Each row is a point. The points of each table are mixes of a few directions, plus a little noise. Count the directions of each table, and those that both share. Where both have some left over, give the other angles between the two spaces (their principal angles), to ten degrees, smallest first.
In the rows, 128 means zero.

First (5 x 2):
[[104  61]
 [141 164]
 [150 188]
 [109  76]
 [136 152]]
Second:
[[159 212]
 [125 119]
 [115  91]
 [115  90]]
Directions: first 1, second 1, shared 1

First, 7 rows:
[[119  28  76 103]
 [ 95 143 134 122]
 [146 106  96 109]
 [ 66  88 132 126]
 [139 131 145 145]
 [176 183 164 157]
 [156 215 149 133]]
Second (6 x 4):
[[ 70 121 126 114]
 [ 95 146 146 131]
 [169 141 142 147]
 [103  81 132 136]
 [ 84 150 161 141]
 [247 129  60  98]]
Directions: first 3, second 3, shared 3

First (9 x 9):
[[ 93 156 172 146  99 153 113 161  87]
 [163  87  99 130 127 113 167 129 161]
 [ 95 161 177 114 170  77 135  90 113]
 [241  63  75 163  90 146 217 124 181]
 [ 97 165 169 132 129 131 110 126  96]
 [140 131  81 139  76 224  62 170 113]
 [ 87 113  92 110 114 160  66 181 125]
 [122 143 132 102 180  82 125  76 139]
 [113 132 156 114 167  66 158  97 135]]
Second:
[[122 174 114  81 132 159 158 141 170]
 [131 136 126 115 144 141 139 129 128]
 [140  64 148 189 134  92  90 108  62]
 [110 183 110  84  94 144 149 147 198]
 [145 166 118  66 212 196 185 132 123]
 [139  82 143 169 142 107 104 113  76]
 [109  93 137 190  37  57  69 125 138]]
Directions: first 4, second 2, shared 0; angles 70, 80

First, 8 rows:
[[117 138 145 148 152 133 153 103 171 105 191 176]
 [116 128 115 143 105 110 100 159 137 177 140 122]
 [ 83 118 177  99 144 144 135 140 150 123 167 123]
 [128 141 128 158 142 125 145 107 165 117 179 175]
 [ 71 118 170 112 128 130 115 163 163 161 184 124]
 [200 137  99 127 153 146 172  60  82  42  56 138]
 [205 137  75 138 127 129 144  84  71  82  38 122]
 [104 106 115  99  73 108  61 208  86 218  69  45]]
Second:
[[125 102 124 156 129 156 146 107 136 144 130 104]
 [ 85 203 123 154 120 147 111 204 164 109 136  94]
 [104 215 133 117 117 115 100 191 127  88 127 150]
 [ 59 128 131 124  90 127 116 154 183 164  90 117]
 [149  42 131 130 148 121 121  86 165 179 129  78]
 [129  71 151 142 114 146 131  33 107 155  92 158]
 [174 203 141 115 160 102  85 162  93  65 159 147]
 [199 140  95  61 149  79 180 146  40  76 170 201]
 [128  48 122 154 125 160 163  67 138 173 119 103]]
Directions: first 3, second 5, shared 0; angles 40, 80, 90

First:
[[130 127 134 144  97  83 147 141 131 126 116 201 138  73 179 166 114 108]
 [161 139 114  98 207 145 109  68 142  97 112 151 123 217  69 122 139 155]
 [100 119 135 145  80 136 133 170 116 154 147  75 127  83 151 115 125 115]
 [132 126 121 122 150 145 114 117 134 127 129 104 124 163 100 112 132 139]
 [ 92 130 146 136  70 152 146 177  96 155 159  46 122  71 153 107 138 115]
 [153 118 109 129 171 111 104  96 161 113 105 179 134 178 104 136 115 138]
 [124 152 143 100 139 164 146 119  95 120 143  83 117 136 112 114 154 138]
 [148 134 123 116 162 121 125  98 136 110 114 168 129 159 113 139 129 136]
 [112 108 127 162  77  95 129 166 140 149 127 145 137  72 172 141 106 107]]
Second, 10 rows:
[[138 120 133 143 108 129 139 120 147 120 153 138  80 131 105 130  98 109]
 [142 130 129 141 112 105 138 122 143 126 142 125  92 126 114 130 132 115]
 [140 103 125 151 100 140 149 117 164 106 167 145  63 129 108 126  86 112]
 [120 168 131 147 154 105 119 161  34 118 111 116 160 138 103 137 143 205]
 [121 120 147  97 123 151 113 106 171 159 123 138 131 127 133 127 104  54]
 [111 111 133 100 138 174 115 121 146 140 118 142 159 129 148 123 102 101]
 [125 131 144  94 128 129 111 108 164 166 110 125 145 124 143 128 136  60]
 [162 126  84 153 113  42 161 129 155 107 125  87 115 106 171 122 249 175]
 [106 168 140 126 166 133 103 160  31 132  98 123 189 141 110 136 126 188]
 [115 103 114 128 138 172 132 136 124 105 132 142 147 129 146 121 105 161]]
Directions: first 3, second 4, shared 0; angles 70, 80, 90
